Every row gives one point. Each copy is the shape, with its points in the same order, turned, moved and blurred by noise. Some copies are also mirrored. Which?
In the rows, zero is written as 128.

Shape (7 x 3)
[[ 96 144 207]
 [131 104 110]
 [109 128  91]
 [127 180 118]
 [137 123  83]
 [138 113  92]
 [ 98 129 139]]
Copy 1 (7 x 3)
[[149 159 205]
 [117  92 133]
 [ 94 101 116]
 [127 149 106]
 [110  90  98]
 [119  85 116]
 [114 130 160]]
Copy 1 is: only turned
Copy 2 (7 x 3)
[[109 206 164]
 [130 113 113]
 [111 125  82]
 [137 184  75]
 [137 117  77]
 [140 115  89]
 [104 154 117]]
Copy 2 is: only turned
Copy 3 (7 x 3)
[[120 207 153]
 [131 110  97]
 [ 89 106 101]
 [ 87 112 162]
 [112  83 104]
 [122  94 101]
 [102 151 119]]
Copy 3 is: mirrored
Copy 4 (7 x 3)
[[157 154  60]
 [ 94 114 150]
 [ 62 140 133]
 [ 88 192 131]
 [ 78 136 163]
 [ 78 127 161]
 [101 135 102]]
Copy 4 is: mirrored

Shape (8 x 4)
[[127 140 147 140]
 [ 96  88 117 141]
 [103 130 183 123]
 [128 154 114 136]
 [ 63 136 112 155]
 [153 153 153 101]
 [112 127  93 106]
 [190 150 126 222]]
Copy 1 (8 x 4)
[[142 129 145 136]
 [129 113  81 131]
 [183 130 121 122]
 [116 156 140 148]
 [144 161  90 175]
 [136 150 161 106]
 [101 160  97 119]
 [103  83 192 198]]
Copy 1 is: mirrored
Copy 2 (8 x 4)
[[155 153 115 141]
 [113  88 114 140]
 [154 149 151 162]
 [127 158 104 114]
 [ 79 134 112 147]
 [176 171 141 102]
 [115 129 127  88]
 [181 167  12 134]]
Copy 2 is: only turned

Shape (12 x 8)
[[171 108  87 168 133 127 100  88]
 [140 111 108 153 176 113 133 105]
 [110  92 116  91 123 121  89 168]
 [169 117 104 160 133 131  91  91]
 [116  88 122 144 139 104  80  81]
 [ 94 179 171 105 141 126 123 184]
 [ 87 133  83  70 104  86  96 154]
 [107 156 157 148 128 171 171 116]
 [120 181 152 107 176 193 154 113]
 [120 160 174  81 138 173 169 148]
 [115 145 142 100 130 122  96 121]
 [165  98 126 136 132  75 108  86]]
Copy 1 (12 x 8)
[[152  81  99 107 129 184  99 144]
 [129  94 116 107 162 143 109 118]
 [ 95 106 134 174  96 104  77 132]
 [144  94 116 102 121 178  91 149]
 [113  72 141  93  98 150 100 116]
 [ 75 196 137 139 139  76  90 151]
 [ 82 125  83 149  69  82  87 110]
 [109 189 151 127 161 151 145 119]
 [105 209 143 122 183 162  81 100]
 [123 216 161 161 158 115  92 108]
 [109 148 137 113 107 115  77 120]
 [173  75 121  92 116 120 103 130]]
Copy 1 is: mirrored
Copy 2 (12 x 8)
[[195 111  93 134  87 101 123  96]
 [160 120 103 146 141  93 141 127]
 [118  92  95 106 101 145 105 179]
 [186 118 109 135  86 105 107  96]
 [125 113  84 119  86  82 111 108]
 [ 94 139 178 132 133 169 103 179]
 [116 148  87  89  70 152 129 195]
 [115 106 181 126 133 158 162 104]
 [137 143 173 106 181 174 126 100]
 [127 110 198  82 156 177 128 149]
 [122 143 141  99 106 130  96 145]
 [163 122 115 116  87  54 115 135]]
Copy 2 is: only turned
Copy 3 (12 x 8)
[[121 100  81  98  97 104 118  91]
 [ 93  84  87 100 145 113 137 111]
 [147 109 110 187 146 150 118 149]
 [129 109  94  97 100 100 105  93]
 [ 85  96 101 153 115 107  92  98]
 [125 141 171 139 173 128 144 201]
 [132 167  77 197 151 134 133 162]
 [ 95 143 167  81 138 162 149 121]
 [110 144 153  47 184 170 105 161]
 [139 152 175  95 195 179 135 144]
 [116 150 134 144 149 118  98 144]
 [118 101 101 142 149  74 114  69]]
Copy 3 is: mirrored
Copy 4 (12 x 8)
[[157 190  89 176 105 126 134 131]
 [131 144  99 154 142 103 143 134]
 [102 138 103 122  99 127  94 208]
 [166 183 107 168 102 132 123 138]
 [108 179 130 165  88  87 134 147]
 [118  57 138 103 104 116  58 153]
 [ 83 149  81  69  79 118  81 161]
 [133  80 162 140 115 163 129 103]
 [134  93 179 112 171 157  99 106]
 [136  64 173  97 130 168 111 149]
 [134 131 148 114  96 116  95 155]
 [165 174 108 130  90  86 148 161]]
Copy 4 is: mirrored

Shape (15 x 11)
[[131 150 174 150 184 144  91 116 157 159 180]
 [ 91 127 159  96 129  82 133 105 164 153 161]
 [136 163  86 145  97 151 108 163  88 140 169]
 [154 139 128 158 158  84 130 175  94 103 130]
 [149 100 170  91 106 135 132 128 166  82 172]
 [159 169  99 110 147 142 124  72  66 102 108]
 [ 75  96 166 151  95  84 171 151 168  77 180]
 [151 179 103 130 143 115 127 102 123 149  91]
 [100 174 107  85 114 118 136 159  78  87 124]
 [160  95 165 167 119 153 158 135  72 153 176]
 [132  86 182 168 130 137  99 158  82 135 124]
 [ 73 124 151 131 122 146 160 175 126 153 102]
 [122  99  90 112 169 178 139 138 142  70  85]
 [ 67 103 108 109  98 114 150 108 154 152 151]
 [ 89 157 160 146 117 101 124 110 157 150 134]]
Copy 1 (15 x 11)
[[129  71 148 112 125 117  48 113 208 156 103]
 [137  98 148 151 146  94 110 118 195 155 194]
 [129 108 142  93 135 161  81 131  76 142 132]
 [119 122  89 134 170 133  98 158 140  96 106]
 [162  86 190 150 119  73 139 148 155 118 127]
 [109 107 111 123 129 130 127  36 106  89 115]
 [137 146 164 205 114  87 100 199 163 134 167]
 [121 144 102  92 160 113 105  61 145 127 131]
 [ 78 122 132 110 126 135 137 134 105  85 171]
 [134  96 168 182 169 170 104 129 130 158  76]
 [130 106 125 147 127 183 136 153 171 149  77]
 [ 68 152 150 128 143 133 134 153 162 183 139]
 [ 75 121 111 119  98  53 155 121 118 141  85]
 [125 124 145 159 123  97 124 120 139 196 196]
 [132 146 142 132 125 123  88 113 194 154 169]]
Copy 1 is: mirrored
Copy 2 (15 x 11)
[[127 109 162 178 197 121  97  89 176 173 168]
 [ 86  93 132 109 160 150  88 107 176 111 181]
 [191 156 145  93 166 120 138 157 136 162 146]
 [ 87 150 131 137 190 110 148 177 136 146 113]
 [124  89 171 164 124 173 131 152 150  96 165]
 [140 113 113 108 183 154 183  79  77 158 107]
 [ 83 130 137 128 110 173 135 176 229 123 172]
 [122 111 100 107 176  90 155  84 111 136 133]
 [115 179 130  84 153 160 166 138  94 125 159]
 [139  87 168 122 129 132 111 165 143 217 124]
 [ 97 145 184 139 126 115 105 142 143 178  85]
 [ 89 165 121 122  90 107 102 131 136 162 169]
 [135 153  84 190 117 157 156 125  88 123 125]
 [126 118  98  96 112 160  86 115 169 121 165]
 [ 99 120 140 112 143 113 121  85 185 140 164]]
Copy 2 is: mirrored
Copy 3 (15 x 11)
[[128 122 174 142 231 114 121 140 158 135 127]
 [ 75 141 166 112 148 113 147  88 165 135 108]
 [155 115  75 102 151 108 123 138 124  90 145]
 [171 146 126 154 131  74 181 149 132 105 101]
 [105 195 137 146 124 129  95 115 146 163 140]
 [152 153  95 117 163 173 142 141  75 121  52]
 [ 83 203 163 147  91 118 148 128 189  86 163]
 [153  98 119 120 149 158 144 124 133 119  49]
 [ 98 146  64 113 105 110 150 157 111  99  84]
 [177 166 168  70 153 121 140 160 107 133 164]
 [153 146 190 128 139  79 125 156  78 108 136]
 [ 94  91 164 119 100 119 148 182 133 106 135]
 [110 125 114 206 110 177 156 162  88 141 129]
 [ 69 117 142 103 118 159 156  90 147 106 147]
 [ 99 119 176 118 148 124 128 117 171  89  96]]
Copy 3 is: mirrored
